Rows are points. A path goes straight from each point to the next, and from the last back to the first. The post is the endless flat space through its rows: a point in 2 columns, a line in 3, a plane in 4, and so on, so that a path can go around it. Count how often the path circles the post. Going back the other way cancels.
In the rows, zero is written as 128.

Post, one row:
[[127 134]]
Path (20 x 2):
[[136 167]
 [170 158]
 [161 100]
 [152 132]
 [172 164]
 [139 152]
 [151 134]
 [141  79]
 [116 113]
 [ 95 129]
 [110 168]
 [154 180]
 [118 164]
 [108 146]
 [111 117]
 [132  92]
 [178 123]
 [161 179]
 [112 158]
 [108 159]]
Times around: 0

Post (8 x 9):
[[129  98 133 138 180 190  86 105 115]
 [130 114 120  93  59 128  90 125 131]
 [113 108 178 121 152 179 148 120 140]
 [113  91 157 171 153 145 124 100 129]
 [128 118 131 119 171 117 159 118 171]
 [118 105 102 100  65 132 109 164  86]
 [124 118  91 109  49 175 142 116 106]
 [128 109 164 103 184 122 176  73 132]]
Path, 15 rows:
[[115 130 161 105 130 152 122 105 135]
 [ 79 118 156 114 125 149 139  90 114]
 [113  88  79  79 150 136 109  96 136]
 [118  97 132 101 134 146 152  76  96]
 [ 87  83 134 146 184 164 142  91 122]
 [119  87 127 105 111 181  98 138 131]
 [153  96 130 104 120 143  99 106 109]
 [175 127 120 129 129 131 111  64  94]
 [120 147 140 125 134 119 145  68  82]
 [ 64 109 138 136 138 141 138 122  80]
 [118  66 113  77 137 111  97  86 123]
 [148  94 121  73 163 112 104  98 107]
 [125  94 141  75 116 144 115 101 129]
 [142 100 116 123 108 129 132  96 140]
 [157 130 131 131 103 134 171 122 110]]
Times around: 2

Post, 17 rows:
[[102 151 121 186 120  95 100  83 159 127 109 103  74 107 103 126 132 141]
 [101 123 118 135  89 114  94 124 153 130 145 117 100 157 169 138 155  63]
 [127 126  88  87 143 154 187 118 156 103 130 208  84 102 129 131 152 169]
 [133 156 164 137 122  94 100 123 187 134  57  83  87 150  95 105 145 120]
 [125 151 104  76 124  96 114 133 146 113 140 196 148  83 137 123 118 207]
 [142 137 141 134 135 142  84 154 137  72 120 106  98 119 178 137 151 131]
 [133 110 116 177 129  95 113 147 134 130  79 126 104 135  77 118 148 106]
 [106 148 112 117 140 165  75 156 157 120 156  98 110 146 157 156  99  99]
 [111 118 155 137 148 111  93 122 170  68 125 150 139 134 104 162 137  71]
 [132 129 123 105 105 155 172 117 153  93 137 163 190  93 110 127 134 201]
 [127 147 121 108 176 114 123 145 137  80 174  89 128 166 172 114 144 115]
 [137 120 150  61 117 158 117  84 113 110 136 166 138  79  71 117 141 170]
 [100 143 175 163 165 145 118 137 143 129 129 161 118 148 149 121 164  88]
 [100 123 179 120 132 115 123 161 125  97 131  88  84 144 160 142 102 116]
 [108 130 126 151 106 120  90 111 147 106 100 132  78 189 117 115 127 170]
 [147 147 125  93 119 129 166 152 152 118 177 174 123 116 101 159 177 211]
 [119 151 134 144 128  94  93  80 124 130  45  94 128 137  90 171 137 135]]
Path, 20 rows:
[[157 140 128 122 126  90  67 131 183  97 140 165  91  78 195 113 159 152]
 [122 120 183 103 122 102 124 140 171 115 116 102  91 146 129 114 155 147]
 [130 158 160 105 157 129 109 139 147 106  96 131 105 131 123 151 180 135]
 [105 169 108 143 113 153  86 134 111 130 132 149 118 134 123 162 174  94]
 [160 160 131 118 144 111  99 106 140  85 100 138 100 104 112 129 162 141]
 [146 122 138 147 129 129 112  90 147 111 149 144 142 131 132 100 143 140]
 [130 114 122  90 145 161 124 101 149 106 129 106 105 146 160 135 133 188]
 [ 57 108  99 102  86 150 123 138 197 114 153 156 135  77 147 160 105 142]
 [ 72 137 134  93 144 106 156 102 132 103  95 146 109 174 101 112 147 140]
 [129 175 144 169 149  83 147 170 165  97 128 141 148 151 134 175 155 128]
 [159 147 144 131 144 119  86 125 126  95 127 139  93  86 140 130  98 125]
 [164 166 127  99 173 117  76  95 151 110 143 139 130 139 143 147 191 138]
 [104 120 107 161 146 105  92 143 189 140 104 189 133  97 120 159 141  69]
 [ 86 198 145  76 118 133  96 128 182 164 150 100 134 133 135 103 175 141]
 [109 171 190 141 121 140 116 130 156 118 129 141 104 114  99 137 151 162]
 [127 125 113 135  82 147 131 134 125 135 123 131  86 196 127 148 151 122]
 [117 139 153 105 105  76 103  77 142  99 144 134 106 148 142 121 134 140]
 [143  97 179 120 110 115 108 142 158 125 133 132 120 179 114 170 186 134]
 [107 109 110 153 158 135  77  99 163  88 115 145 118 123  76 164 184 120]
 [117 114 144 101 140  56 135 113 176 106 148 104 109 164 147 140 162 151]]
Times around: 3

Post, 17 rows:
[[154 109 144 150  98  97 110 119 137  90  90 138 152  74 126 135 172  73]
 [104  89 172 138 113 112 156 143 125 145 108 131 120  95 120 157 129 113]
 [108 109 128 107 147 113 129 181 159 151 159 115 103 108 124 133  94 103]
 [ 89 142 122 127 183 150 101 118  66 153 142 162 138 100 112 118 151 128]
 [100 138 130 120 170  91 169 124 126 103 132 134 132  84 160 120 158 159]
 [163 101 113  85 152  92 143 118 110 110 138 149 130 119 138  63 154 132]
 [144 147 148 138 163 112 125 109 171 160 138 109 141 122 166  58 104 135]
 [126 105 149 168 161 127  87  82 136 143 164 125  94  94 109 143  96 113]
 [ 92 107 133 145 116 152 139 141  84 130 154  78 122  79 116 107 134 127]
 [ 84  82  90 143 122 111 163 125 135 161 191 140 107 153 110 150  91 171]
 [133  86  84 147 137  96 144 136 112 118 117 125 109 148 122  60 116 113]
 [119 139 145 114 164 117  63 134  52 141 109 123 148  94 123 103 150 136]
 [164 130 111 133 132  77 152 139 158 118 148 193  78 143  93 131 168 142]
 [160 135  91  74 117  81 185 102 131 123 130 121 124  73 100 140 136 155]
 [116 125 167 177 146 138 150 112 130  58  97  99 140 120 130  68 108  98]
 [122 105 160 137  89 131  89 149 164 137  80  86  94 127 164 107  83  94]
 [172 122 128 149 160 114 119 124 158 126 135 123 101 167 145 124 126  86]]
Path, 30 rows:
[[189 183 126 123 185 124 164 113 146 151 116  90 125 167 179  99 121 138]
 [155  88 120 132 155 102 183 148  95 149  98 119 157 107  77 117 111 116]
 [131 130 123 134 142 163 156 109 128 123 147 129 136 125 121 154 181 102]
 [ 64  98 141 116 113 133 136 155 104 163 173  61 110 128 189  95 157 140]
 [143 157 119 115 144 137 134  85  57  94 154 106 159 143 106 130 145 123]
 [149 197 172 131 145  75 144 155 147 168 103 102 135 105 163 129 145 180]
 [131 104 108 188  71 138  83 134 161 125 174 164 132 153 111 114 131 141]
 [134 109  99 169 148  86 109 125  78 106  94  83 136  94  61 133 129 147]
 [132  77 123  69 112  92  72 127  93 101 114 116  71 122 149  87 159 132]
 [105 119 129 150 103  92 181 163 147 129 134 123 155 151 109 102 133 124]
 [122 115 122 150 111 101  68 142 170 120 110 129 112 136 116  84 140 111]
 [ 71 105 142 168 111 139 158 184 139  66  57  78  98 115 134 112  87 143]
 [180  91 115 136 143 106 170 139 139 119 156 117 108 105 133  42 136 105]
 [162 126 121 166 157 126 125  58 137 161 210 168 138  90 145 110 150 126]
 [153 118 136 171 161 125 134 103  98 129 135 152 116 116 119 122 180 127]
 [125 127 119 125 116 113 153 112 148 108 156 128 104 107 170 168 154 163]
 [118 126 124 168 141 133 163 105 107 156 182 128 116 124 138 120 119 112]
 [115 145 145 145 138  90 107  77 118 106 164 157 110 101 112 163 129 129]
 [200 127 115 128 107  93 103 122 164 109 127 142  89 115 129 149 128  85]
 [158 129 135 129 159 134  84 140 108 134 113 130 118  93 120  98 119 112]
 [138  86 140 121 133 118 119 131 174 109 102 108 109 162 136 101 103 134]
 [152  85 158 111 173 147 202  76 141  89 178 143 126 126 161  53 164 113]
 [112 193 126 164 138 106 125  94 159 140 106  98 149 108 152  98 119 139]
 [102  61 114 104 124  86 153 165 152 106 150 157  26 161 132 137  81 136]
 [159 138 125 119 118 167 157 179  96 155 141  98 135 161 149  72 150 123]
 [114  78 109 163 163 128 148 124 162 134 163 137 123 102 115 112 119 125]
 [181 108 121  99 125 121 101  87 116 148  93 129 103 120 152 159 173  94]
 [144 135 109 136 116  96 169 116 137 113 134 105 113 126 110  98 156 112]
 [110 140  82 135 190 108 168 119 151  90 135 102 107 119 133 109 121 132]
 [137 112 101 174 132  71  66  99 129 110  61 124 145 142 154 107 104 137]]
Times around: 2
